Every row gives one point. Each copy is the shape, with its points in the same order, turned, moved and blurred by noise. Is it also mirrored, or only turned?

Shape (5 x 2):
[[-7.6 -1.6]
 [-3.1 -2.0]
 [-1.5  0.4]
 [-4.6 -2.2]
 [ 3.2  6.9]]
Copy 1:
[[-4.6 -5.5]
 [-1.6 -1.0]
 [-2.4  0.3]
 [-2.9 -3.9]
 [-6.0  8.2]]
Copy 1 is: only turned
Copy 2, 5 rows:
[[ 7.7 -2.3]
 [ 3.1 -0.5]
 [ 2.3  2.6]
 [ 4.5 -1.6]
 [ 1.1 10.1]]
Copy 2 is: mirrored
Copy 3, 5 rows:
[[-5.3 -5.1]
 [-4.2 -1.1]
 [-0.9  0.3]
 [-5.1 -2.6]
 [ 6.9  2.0]]
Copy 3 is: mirrored

Shape, 9 rows:
[[ 0.6  2.2 -2.7]
 [-2.4 -7.2 -7.2]
 [ 3.7  2.5 -3.2]
 [ 1.6  4.4  0.4]
 [ 7.6 -3.8  5.3]
 [ 1.5 -0.6 -7.6]
 [ 5.1  5.7 -1.0]
 [ 0.9  2.8  3.9]
 [-0.7  1.9 -0.2]]
Copy 1 (9 x 3):
[[ 2.6  2.2 -5.4]
 [ 3.5 -7.6 -6.0]
 [ 5.6  4.0 -3.5]
 [ 2.2  6.1 -3.3]
 [ 2.4  2.0  6.5]
 [ 7.5 -1.7 -6.8]
 [ 5.3  7.8 -2.5]
 [-1.4  5.9 -0.4]
 [ 0.1  3.3 -3.9]]
Copy 1 is: only turned
Copy 2:
[[ 0.2 -1.9 -2.3]
 [-3.2 -6.7  6.6]
 [-1.8 -2.7 -4.9]
 [ 1.3  0.9 -4.7]
 [-9.0  6.3 -1.9]
 [-2.2 -7.7 -1.1]
 [-0.8  0.3 -7.6]
 [ 0.5  4.9 -3.0]
 [ 1.4  0.4 -1.3]]
Copy 2 is: mirrored

Shape (10 x 4):
[[-2.9  2.5 -0.6 -4.0]
 [-0.6 -3.5 -1.5 -3.2]
 [ 5.5 -0.4  4.4  0.6]
 [ 1.0  2.4 -7.0  7.8]
 [-0.8 -7.0 -5.6 -2.5]
 [-0.5  4.2 -1.3  5.5]
 [ 2.7 -1.0  4.6  5.5]
 [-0.5 -4.3  8.0  0.3]
 [-0.4  2.4 -2.3  2.9]
 [ 1.6 -7.2  7.3  5.3]]
Copy 1:
[[ -1.4   1.5  -5.2  -1.7]
 [ -0.1   2.0  -0.5  -4.8]
 [ -0.8   4.3   2.8   4.9]
 [ -5.3 -10.3   0.6   2.6]
 [ -0.1  -2.5   3.1  -8.6]
 [ -3.0  -5.3  -3.0   4.3]
 [  1.1  -0.8   2.4   6.3]
 [  6.7   4.0   1.0   3.4]
 [ -3.8  -3.5  -2.8   1.4]
 [  7.6   0.5   4.9   4.6]]
Copy 1 is: mirrored
Copy 2:
[[-1.7 -2.1 -1.4 -3.0]
 [-4.0  1.2 -3.7  3.3]
 [ 4.4  4.7 -1.9  3.2]
 [-3.8  2.9 10.7  2.5]
 [-8.9  0.7 -3.0  6.7]
 [ 0.0  2.9  7.5 -2.2]
 [ 2.7  8.0  2.4  1.0]
 [ 0.9  8.3 -5.4 -0.6]
 [-0.4  0.8  4.3  0.0]
 [ 0.2 12.9 -3.1  2.6]]
Copy 2 is: mirrored
Copy 3, 10 rows:
[[ 2.4 -1.9  0.1  5.4]
 [-3.3 -1.2  1.0  2.8]
 [-0.4  5.7  2.3 -2.2]
 [ 3.0 -3.8 -8.9 -7.0]
 [-6.7 -2.3 -3.4  3.3]
 [ 5.3 -2.5 -3.8 -5.4]
 [ 0.5  2.6  2.3 -7.0]
 [-2.1  2.1  8.5 -2.7]
 [ 3.2 -1.7 -3.6 -2.5]
 [-5.2  2.4  5.2 -8.0]]
Copy 3 is: only turned
Copy 4 (10 x 4):
[[ 2.1 -2.1  1.8  4.6]
 [-2.1  0.7  4.0  1.3]
 [ 1.3  7.9 -1.9  1.0]
 [-0.7 -3.5 -6.9 -5.9]
 [-6.5 -0.9  5.1 -1.7]
 [ 3.8 -1.4 -4.9 -2.7]
 [ 4.1  6.5 -2.0 -3.8]
 [ 4.8  7.7  5.2 -1.0]
 [ 1.5 -1.5 -3.0 -1.3]
 [ 3.6  9.7  3.6 -6.6]]
Copy 4 is: only turned
